Rows are points. The points of each table are mixes of a few directions, plus a little noise. How many directions does each table use, and how many do they share? Where both have some left over, give the other angles between the two spaces (their principal angles), to ten degrees, smallest first.

First (6 x 3):
37.9,18.5,8.4
19.2,-11.8,-35.9
-10.2,-11.1,-14.3
-13.7,-1.4,6.8
-19.8,5.3,24.0
-14.1,0.4,10.7
Second (6 x 3):
-3.5,10.0,-5.3
13.1,-34.3,17.7
-4.8,12.8,-6.9
-12.7,32.7,-16.9
13.3,-35.4,18.8
-5.3,13.9,-7.4
Directions: first 2, second 1, shared 0; angles 90

First (9 x 6):
17.5,10.1,-0.2,6.0,18.2,16.5
0.1,7.5,13.4,29.9,-21.4,-0.1
10.9,4.2,31.5,32.3,15.7,10.2
19.7,17.7,-34.9,8.1,26.1,9.5
-5.4,-1.7,-19.4,9.0,6.7,-15.8
-12.4,-11.2,-24.4,-57.2,-13.5,-4.0
1.1,2.7,-7.8,-6.1,-6.0,1.7
-19.7,-17.4,17.5,-28.9,-27.3,-8.0
-10.8,-12.2,23.9,8.9,1.0,-10.9
Second (6 x 6):
20.0,17.6,-6.5,5.6,7.4,22.4
-28.1,-24.4,8.8,-7.9,-10.2,-30.7
-7.9,-6.7,2.3,-1.6,-2.6,-8.1
-16.1,-13.9,5.4,-4.4,-5.2,-17.2
42.5,37.4,-13.9,11.5,15.2,46.2
-11.6,-9.3,3.7,-3.5,-3.8,-12.2
Directions: first 4, second 1, shared 1

First (9 x 8):
0.5,19.2,10.0,-16.7,0.5,13.1,-17.6,-3.2
-5.9,-15.6,7.9,-11.3,-17.1,-1.3,-6.3,9.2
-8.8,-15.6,3.5,-1.9,8.4,10.2,-9.7,-9.4
-14.2,-8.5,21.7,2.3,1.0,19.2,-0.4,-10.5
-0.2,8.8,10.1,14.6,-5.2,0.9,18.1,-0.5
27.7,7.5,-67.6,18.6,31.2,-57.1,59.0,29.2
-7.9,0.1,11.0,-14.6,0.1,5.5,10.7,9.4
3.1,2.0,0.6,-0.4,-0.4,11.1,-38.0,-18.7
5.9,2.5,3.5,9.4,-19.1,-2.2,-15.8,-5.1
Second (9 x 8):
-40.2,-0.2,-6.7,-1.9,9.4,-16.2,3.8,7.7
11.4,12.2,-5.0,-3.2,-5.3,-2.2,-15.3,-1.2
29.4,-22.4,17.8,8.1,-2.0,24.3,23.4,-7.3
18.0,-4.1,5.4,2.2,-3.2,9.4,3.1,-3.8
-37.8,-27.1,9.2,6.7,14.7,0.0,34.5,5.2
72.8,4.7,9.9,1.9,-17.6,26.8,-11.3,-13.9
3.1,31.2,-17.3,-9.3,-7.3,-16.4,-36.3,1.9
-32.9,13.0,-12.8,-5.4,4.7,-20.8,-12.4,7.2
-23.1,-7.2,0.3,1.2,6.7,-5.3,10.5,4.0
Directions: first 5, second 2, shared 1; angles 70

First (10 x 9):
-8.1,-6.1,20.4,-3.7,9.0,16.9,4.7,18.7,-7.9
3.2,1.5,-10.5,18.8,-6.2,-67.5,1.1,-62.2,21.4
11.2,-5.3,-29.8,1.2,-9.5,-19.7,10.1,-39.8,21.7
16.1,9.2,-10.4,-1.3,8.3,-6.0,-1.5,-24.4,11.0
-17.6,-8.0,11.5,2.7,-9.8,4.1,-0.9,27.9,-13.4
14.6,15.0,8.2,-7.7,20.8,21.2,-7.2,4.8,-2.9
-6.7,-12.5,12.1,-7.7,6.2,24.9,12.3,16.2,-2.8
11.2,10.9,2.3,-10.1,13.1,30.4,-6.0,16.8,-6.0
8.5,13.6,-2.4,-7.0,4.4,25.2,-12.4,23.7,-10.6
-31.8,-18.4,-1.5,14.9,-35.8,-29.7,0.3,18.4,-11.0
Second (8 x 9):
25.5,18.0,24.8,1.9,2.3,6.1,17.8,-26.3,3.3
-23.8,-13.5,-49.8,9.3,-10.6,-9.5,-16.4,35.5,-5.1
-7.1,-1.1,0.1,2.5,-1.6,-3.3,-1.1,3.0,6.2
11.8,-3.6,-13.6,-7.1,2.4,7.4,-3.4,2.4,-19.9
-6.3,-2.8,-31.9,9.1,-8.2,-5.2,-5.2,17.7,-3.9
-0.8,-9.5,8.6,-13.6,7.7,6.2,-6.9,-1.1,-10.5
-23.8,-14.2,-8.7,-2.7,0.0,-5.3,-13.4,17.6,3.2
24.3,26.6,70.4,1.2,7.6,4.2,29.3,-48.3,26.6
Directions: first 4, second 3, shared 0; angles 30, 50, 60

First (11 x 11):
-14.3,-23.4,23.0,-8.1,11.8,-0.3,7.8,25.7,-1.9,7.6,24.1
-8.7,-39.7,4.4,19.0,-21.6,-25.0,0.4,27.5,-8.4,-15.1,18.5
1.5,-3.2,14.1,22.5,-44.3,-2.8,-16.5,-20.4,-5.7,-29.4,-18.5
17.9,9.1,-60.2,11.1,20.9,-16.7,-20.9,2.5,10.1,5.4,2.3
0.4,25.1,8.0,-23.6,22.9,21.7,12.9,-11.6,4.2,19.1,-6.9
-12.8,-4.1,41.5,-16.2,18.8,22.7,-3.8,3.6,3.1,8.0,13.5
-3.1,25.3,-8.4,-18.2,3.3,15.4,14.4,-6.4,0.9,25.1,-11.7
14.2,-0.2,-45.3,27.8,-25.2,-24.6,-16.0,-6.1,-0.8,-15.6,-12.4
-8.9,-12.9,9.8,8.2,-16.3,-1.0,-11.6,7.3,-2.5,-3.8,5.6
6.0,30.7,-6.4,-7.9,-10.3,12.5,10.8,-25.0,-0.7,5.7,-26.1
8.5,-7.2,18.6,-14.8,40.3,-1.6,22.7,3.4,1.7,-7.1,12.3
Second (8 x 11):
35.6,-4.4,21.4,17.2,4.3,3.4,12.0,31.1,6.5,1.6,14.2
4.9,16.9,-12.3,-7.2,-12.1,-11.7,-4.3,13.6,5.8,-23.2,-30.9
-31.9,-5.6,-10.8,-4.7,6.2,27.7,-24.4,-26.3,-3.4,61.2,36.7
-7.3,8.7,20.8,2.3,-0.9,6.3,-11.6,-24.7,-4.9,11.3,23.1
13.9,13.5,-14.6,-2.7,-13.1,-26.3,8.5,13.7,2.6,-35.7,-30.5
5.4,-18.1,11.0,-18.5,1.6,17.1,9.4,-16.6,6.8,18.6,6.1
2.0,-10.8,-14.8,0.1,-1.5,-15.2,15.3,-15.5,-5.5,4.8,12.3
-22.1,-0.3,-1.0,13.9,15.6,-1.0,-5.0,24.4,-7.7,-38.4,-30.6
Directions: first 5, second 6, shared 2; angles 40, 60, 90

First (8 x 12):
-0.7,6.0,3.0,1.4,-7.8,7.8,5.3,-14.8,16.5,-1.5,-6.7,-3.0
-15.6,10.5,21.6,-10.4,7.0,-10.8,-22.9,-30.1,4.5,20.6,-2.7,-17.3
13.0,1.3,-16.4,4.3,12.0,9.7,22.4,38.7,-4.9,-13.8,-12.2,24.7
-9.1,-1.4,7.8,-11.1,27.9,-23.8,-24.8,17.4,-32.9,19.0,5.2,-0.3
10.1,-35.7,-22.1,14.4,-28.3,-7.1,0.5,15.2,-26.1,-16.7,41.7,-6.2
-15.5,17.7,21.3,-18.9,40.5,-18.8,-26.3,3.4,-15.8,28.1,-17.8,-0.2
9.2,6.0,-7.0,9.6,-23.8,24.6,26.7,-14.5,34.1,-18.0,-10.5,3.8
8.4,-3.3,-8.9,11.0,-28.5,18.8,20.5,-14.4,25.0,-17.5,1.8,-1.4
Second (8 x 12):
3.8,12.7,1.7,5.8,-20.0,23.6,21.1,-26.9,40.7,-11.2,-16.3,-1.3
-4.7,5.6,5.6,-6.7,17.6,-7.7,-8.7,7.7,-9.4,9.7,-6.1,2.8
-10.0,15.8,13.8,-15.2,38.0,-13.8,-16.1,13.0,-14.4,21.0,-18.3,6.6
2.1,11.9,3.0,3.3,-12.3,17.9,15.6,-20.5,31.9,-7.0,-15.3,-0.2
14.4,-39.8,-26.6,22.2,-51.1,3.3,10.6,0.1,-10.4,-27.9,47.7,-11.2
7.7,-25.5,-15.5,11.5,-25.1,-3.0,1.7,5.5,-14.5,-13.5,30.7,-6.2
-12.4,22.3,18.3,-18.8,46.4,-14.1,-18.0,13.2,-12.4,25.3,-26.3,8.4
-1.4,-3.0,-0.1,-1.8,6.7,-6.8,-6.1,7.6,-11.6,3.8,4.0,0.5
Directions: first 3, second 2, shared 2

First (9 x 14):
-21.2,37.4,-4.3,-13.2,-18.8,13.4,-28.3,9.8,-1.5,13.0,20.2,4.8,15.5,11.9
34.3,-61.4,5.8,22.9,31.5,-21.4,46.1,-14.9,0.9,-20.6,-33.1,-8.1,-25.1,-19.7
-10.2,18.5,-1.6,-7.3,-9.9,6.0,-14.3,5.1,-0.8,6.7,9.7,2.3,8.1,5.2
-7.6,13.7,-1.4,-5.4,-7.2,4.4,-10.6,3.8,-0.2,5.1,7.6,1.3,5.7,4.9
-33.8,60.7,-6.9,-22.3,-31.2,21.9,-45.9,14.9,-1.8,21.2,33.0,7.6,24.9,19.7
21.7,-38.4,3.9,13.1,18.9,-13.5,29.3,-9.7,1.2,-14.0,-19.5,-5.0,-15.3,-11.4
-11.0,17.2,-2.1,-5.8,-8.7,6.6,-13.7,4.4,-0.3,6.1,9.2,1.7,7.1,5.9
14.8,-25.5,3.2,9.6,12.7,-8.9,19.8,-7.1,0.8,-8.9,-14.0,-3.1,-11.3,-8.4
13.3,-23.2,2.3,8.5,11.8,-7.7,17.1,-6.0,1.1,-7.4,-12.2,-2.8,-8.8,-7.8
Second (11 x 14):
-28.8,28.9,-11.6,11.4,-12.5,14.5,-5.9,12.9,-12.3,-3.1,5.3,-4.1,-17.7,-5.1
17.8,-19.2,-12.6,-5.2,7.2,-16.7,25.8,3.8,22.1,-6.8,18.0,-18.2,13.1,4.0
-39.4,42.4,27.6,4.1,-19.3,13.0,-5.5,20.1,6.8,-8.3,20.7,5.4,4.9,-9.0
24.7,-20.4,6.3,-4.6,11.0,-8.8,1.4,-15.2,14.7,-2.1,-25.8,13.4,18.2,-11.1
2.8,-12.7,-21.3,12.4,7.5,-4.8,25.3,11.0,7.1,-13.3,1.9,-23.8,-12.3,-5.4
32.4,-33.6,8.7,-20.4,15.2,-3.6,-23.6,-23.1,-23.7,30.2,-13.4,6.8,-2.5,33.0
15.7,-7.2,-30.1,-5.7,7.6,1.4,-2.4,6.9,19.4,0.3,-11.3,-15.9,16.8,0.0
-4.4,-3.8,-21.0,9.5,-3.3,-6.6,15.2,-5.9,-22.6,-0.6,17.8,-6.0,-28.4,6.0
-14.5,15.3,-33.9,11.3,-12.8,-4.9,16.8,1.3,-9.5,-9.9,23.1,-5.0,-16.9,-6.8
25.6,-30.5,54.4,-14.2,22.2,8.9,-30.2,-11.0,-0.3,17.6,-45.9,15.1,13.8,10.0
-31.2,41.4,33.7,0.1,-22.4,8.3,-15.7,-2.2,-0.7,-3.5,9.1,32.2,10.4,-15.2
Directions: first 1, second 6, shared 1

First (9 x 18):
6.8,-2.2,-7.0,-7.8,-25.9,8.0,5.0,3.3,-11.6,2.5,37.1,6.7,-2.8,-5.4,17.0,-19.0,40.2,-30.4
-23.4,-13.4,-24.8,13.0,-1.9,-5.4,-10.8,21.6,-53.8,13.2,-5.7,0.9,3.9,16.7,34.0,6.4,8.5,9.1
-10.3,16.7,21.2,-6.4,32.8,-11.9,-7.6,-11.3,18.8,-10.9,15.5,25.9,6.5,-31.9,-45.6,-54.5,-14.4,-10.4
21.3,4.2,14.6,-3.3,-2.6,-2.3,14.3,-10.7,23.7,-0.5,-14.6,-12.7,3.9,-3.1,-16.3,6.6,-40.8,20.1
-13.1,5.1,-10.0,1.5,15.8,12.0,-13.7,4.6,-2.2,-1.4,-6.8,0.8,-24.4,-3.8,1.8,17.8,28.8,-8.2
6.5,2.9,-5.2,3.1,4.0,5.0,3.6,4.4,-9.7,10.1,-22.1,-16.1,-15.2,-2.0,2.9,20.5,-25.9,23.7
1.5,-20.5,5.3,10.2,-13.5,-13.6,4.2,-6.1,20.8,-10.4,-25.7,-9.1,37.1,44.7,13.4,35.6,-14.0,16.1
27.7,4.8,-3.5,-7.6,-20.3,19.8,14.7,-1.9,8.8,8.1,-4.3,-23.7,-27.0,-5.3,8.7,29.9,-0.5,4.6
-16.1,2.5,9.0,-2.7,11.7,-11.2,-9.4,-3.7,4.3,-10.9,26.3,27.1,17.6,-10.0,-16.5,-44.4,18.2,-24.1
Second (9 x 18):
-40.5,8.3,-18.4,27.7,33.7,-17.4,17.0,-11.7,-13.2,-11.3,-20.1,-10.4,11.3,13.3,40.8,-11.3,-6.5,32.9
5.4,-2.3,-1.4,16.4,-4.6,11.3,-3.8,-10.1,18.2,25.8,4.8,-15.2,8.5,24.2,-8.1,-1.7,-1.9,0.5
-4.9,-1.1,14.3,-8.3,8.9,-0.6,-5.9,2.4,-7.6,-10.9,11.0,0.2,1.5,4.2,2.1,-2.8,8.5,7.2
2.0,-10.1,5.8,4.0,-0.9,11.6,-5.0,-6.2,1.9,-8.3,9.4,-5.5,-8.9,8.3,-1.1,-13.4,15.4,5.7
0.9,-7.4,-8.0,25.4,-13.8,15.7,2.0,-9.7,3.1,-28.0,-12.0,11.8,-24.0,-20.1,10.7,-29.7,12.1,2.1
-13.6,13.7,33.0,-26.6,27.3,-17.4,-12.0,12.8,-13.6,9.4,21.7,-6.6,32.9,20.2,-0.9,22.2,-8.3,11.7
33.4,-11.4,-2.8,-49.3,-17.6,-2.6,-2.2,16.5,2.0,22.5,15.9,0.1,-9.1,-4.4,-37.8,31.5,3.4,-31.0
8.6,23.8,-32.5,43.6,-37.3,0.1,16.4,0.2,17.3,4.5,-52.6,32.6,-4.6,-54.7,8.5,-1.4,-41.5,-26.4
8.9,-14.1,9.2,-32.4,4.4,0.0,-5.8,6.5,-8.1,-3.6,21.7,-6.5,-8.6,9.1,-13.9,7.0,18.7,-2.8
Directions: first 5, second 5, shared 0; angles 40, 60, 60, 70, 90

First (11 x 20):
-10.5,-24.7,-0.6,55.6,-12.7,15.6,-7.9,-10.6,-26.6,-19.3,32.6,-23.6,-4.6,11.1,-19.5,10.7,1.1,-16.7,-2.2,-35.5
28.5,36.1,14.0,-0.1,6.1,10.1,29.6,-0.5,15.8,34.5,-10.1,6.0,-4.8,-9.1,39.6,37.9,-4.1,-9.5,-19.1,-4.2
18.7,13.3,6.7,-30.4,-3.4,-34.8,12.0,15.8,26.7,-2.3,-18.7,7.1,6.9,-15.5,19.3,-19.5,10.2,6.4,-2.3,24.1
-39.0,-15.0,-4.2,4.3,12.4,7.6,-40.3,-23.2,-15.1,-12.0,-8.7,-9.5,-9.2,24.5,-65.7,-24.7,-6.2,-0.9,19.5,-6.4
-19.6,22.1,-2.8,-18.8,31.3,38.8,-14.1,-23.4,-4.6,36.9,-24.0,14.8,-13.1,17.4,-21.3,20.2,-21.6,5.0,5.3,1.9
-14.1,-22.0,-13.3,23.2,-3.5,26.3,-7.1,-3.0,-26.3,-6.8,25.2,-2.5,1.1,7.3,-6.4,11.2,-6.1,1.3,3.3,-14.6
-2.4,-14.3,-1.4,9.9,-9.8,-12.0,-4.0,4.8,-4.1,-17.8,10.4,-7.3,3.7,-1.2,-5.7,-13.3,6.4,-1.2,2.8,-2.5
10.9,-5.5,-7.7,0.1,-7.6,8.9,15.9,13.9,-5.2,1.7,16.3,8.8,7.0,-10.5,32.4,15.0,-0.9,6.9,-5.7,2.3
6.1,15.4,4.8,-16.8,6.2,-5.8,3.4,0.0,12.0,10.8,-15.1,6.2,-1.4,-2.5,4.4,-0.9,-1.0,1.8,-1.2,9.4
16.1,6.1,-1.3,-55.7,-4.7,-46.4,8.4,26.5,30.7,-10.2,-22.1,17.9,14.4,-21.8,22.7,-37.5,12.9,20.5,5.5,43.4
6.6,-10.2,7.2,30.0,-14.0,-9.4,3.6,1.8,-4.5,-16.0,16.2,-17.2,1.1,-1.1,0.2,0.0,8.1,-13.2,-5.6,-17.1
Second (9 x 20):
36.5,42.7,-35.8,-62.4,31.5,-2.3,45.7,-14.4,17.5,-31.9,-14.5,-7.5,-2.6,-26.7,76.7,13.2,-8.7,3.3,-31.5,10.2
15.9,22.9,-14.3,-30.7,15.6,-12.3,32.6,-9.4,11.5,-15.7,-18.7,-14.8,4.5,-8.2,34.6,7.9,-3.7,-9.1,-26.0,-2.6
-14.7,-15.5,22.5,20.6,-7.9,7.5,-17.1,5.1,-7.9,21.2,12.6,11.3,7.9,7.0,-25.7,11.7,2.5,8.5,9.0,-5.9
-17.6,-23.6,16.0,14.9,-16.5,-17.5,-1.8,11.9,3.2,-2.8,-10.6,-7.8,16.3,14.3,-35.9,-28.1,9.6,-16.9,10.8,-8.6
-11.4,-11.0,-4.0,36.4,-18.7,-7.0,-21.5,0.2,-9.2,5.4,-5.2,-13.7,-21.9,17.5,-33.7,-19.9,1.1,-17.7,10.6,-3.5
-3.4,6.9,17.4,12.7,6.9,14.7,-9.3,-9.8,-10.1,31.5,13.8,9.3,-0.7,0.8,-1.2,48.0,-6.5,15.5,-12.9,-7.9
-2.9,-11.8,-16.4,14.1,-15.8,-9.6,-10.5,7.3,-0.3,-18.6,-8.3,-11.1,-15.7,8.2,-18.2,-46.3,4.2,-17.6,19.5,6.4
-3.5,-7.3,8.2,-0.1,-0.4,7.2,-5.8,4.8,-1.4,4.3,9.5,11.2,7.1,-2.8,-4.0,2.3,1.7,9.8,7.7,1.7
0.5,-4.5,6.0,-5.7,4.9,20.2,-11.7,4.8,-4.1,7.2,21.5,24.2,4.7,-10.0,7.1,10.9,-0.4,24.3,12.5,8.8
Directions: first 4, second 4, shared 0; angles 30, 30, 50, 90

First (11 x 24):
-20.1,26.6,4.1,-7.1,7.2,18.2,11.0,6.2,7.7,16.9,-20.7,-1.1,-20.8,42.6,1.4,15.7,-0.6,16.2,-9.9,-31.5,-20.4,29.7,-7.4,11.5
-10.6,-11.7,-4.1,-1.6,-0.6,-16.6,-1.3,-1.5,-0.9,-29.0,26.5,-18.1,6.4,-28.5,-6.4,-31.6,-9.4,-14.0,11.3,12.1,24.6,-28.2,1.1,-6.7
-16.8,19.6,13.0,-10.5,1.5,19.1,6.9,-3.4,19.4,12.5,-19.7,-8.4,-18.1,38.8,6.6,12.7,-8.0,9.6,10.1,-47.8,-15.1,32.6,-11.8,8.3
-5.3,14.2,-0.8,4.9,10.8,2.3,5.0,10.9,2.5,12.0,-12.6,6.0,-14.2,23.9,-7.3,5.0,3.6,10.8,-26.5,5.4,-14.0,4.5,6.3,10.0
3.8,-9.9,-21.6,-10.7,-18.3,7.3,1.4,-5.9,-42.6,-6.4,18.7,9.5,30.2,-39.4,15.0,16.3,15.2,-3.1,23.8,8.5,11.1,5.2,-14.4,-17.5
-13.1,-4.5,-47.8,-14.8,-17.7,4.1,10.9,6.1,-80.5,-18.4,39.1,12.0,40.0,-61.3,11.2,11.9,27.5,0.3,11.8,35.4,19.9,-6.7,-17.1,-23.2
10.0,-6.9,16.8,8.0,5.1,-8.7,-7.5,-3.9,28.9,-0.3,-6.8,-5.7,-9.1,9.0,-5.7,-12.3,-11.2,-5.9,-1.7,-2.6,0.3,-9.1,9.3,5.3
-0.1,6.4,14.5,-6.8,-4.2,15.0,-0.2,-9.2,18.1,12.3,-17.2,-2.8,-7.4,23.4,9.8,14.8,-6.1,3.6,17.4,-38.5,-10.8,26.8,-9.3,3.1
-0.4,4.6,14.4,-0.8,2.1,5.3,-1.2,-4.4,22.4,7.1,-13.4,-5.0,-11.5,21.6,1.4,2.3,-8.3,1.5,4.9,-23.4,-7.5,12.0,-1.1,5.9
31.2,-14.0,15.0,20.4,8.1,-15.3,-13.4,0.4,25.0,10.2,-12.8,10.7,-5.3,4.9,-10.1,-5.8,-2.5,-4.4,-21.7,26.0,-5.9,-18.4,21.8,6.8
21.4,-24.5,-3.6,18.9,5.9,-30.8,-11.6,4.6,0.0,-16.9,18.9,2.9,9.9,-35.0,-15.8,-29.1,-0.2,-14.5,-19.5,56.5,17.9,-48.3,22.6,-3.4
Second (9 x 24):
4.5,-4.8,-9.4,7.6,-0.7,-2.1,-0.1,7.4,-32.9,8.4,1.0,-0.1,8.7,-13.6,0.5,24.8,11.6,3.7,-15.2,14.6,-12.3,6.4,2.4,-5.6
33.7,-29.6,10.8,16.2,-2.4,-19.5,-17.6,-7.5,11.5,-4.6,4.1,1.3,10.6,-26.1,-3.2,-8.3,-3.5,-15.5,2.7,25.8,8.9,-24.0,15.3,-6.0
-47.6,45.5,-0.9,-27.4,11.0,19.4,20.9,3.8,35.8,-11.2,-5.2,0.6,-29.6,53.8,-4.9,-35.0,-12.4,13.1,4.3,-37.3,7.9,7.5,-15.7,18.2
12.6,-12.8,6.1,-0.2,-9.8,3.2,-6.3,-10.6,-0.4,2.6,-0.2,-0.8,10.2,-11.6,10.2,11.6,-1.2,-6.1,20.2,-11.2,1.2,8.1,-4.6,-7.6
16.4,-14.3,-6.7,19.6,6.8,-17.8,-7.0,10.8,-19.1,3.5,4.4,3.4,5.7,-19.3,-10.5,4.8,8.0,-2.3,-30.0,41.7,-4.6,-18.8,18.1,-2.2
-29.0,24.0,-17.4,-11.8,-1.5,20.7,16.9,11.4,-35.3,11.5,-4.3,-2.0,-4.1,15.4,6.7,30.2,12.3,18.4,-6.5,-19.4,-17.8,33.9,-15.3,1.0
28.6,-23.3,14.7,17.0,5.8,-27.2,-16.6,-5.5,33.9,-12.1,5.6,3.6,1.0,-15.0,-13.2,-35.8,-11.9,-17.3,-6.1,34.6,17.3,-42.5,22.0,2.3
22.5,-22.6,13.7,-6.4,-23.5,10.8,-12.1,-23.7,1.2,4.5,-2.7,-5.1,21.0,-20.8,22.7,24.9,-4.2,-10.2,51.0,-35.8,1.5,24.0,-14.2,-14.6
-40.3,39.0,-11.3,-15.0,13.8,11.6,20.4,14.7,6.3,-3.2,-2.7,0.6,-24.1,39.6,-8.5,-17.5,0.2,16.4,-17.9,-13.0,-2.2,5.4,-8.0,15.6
Directions: first 4, second 3, shared 2; angles 30
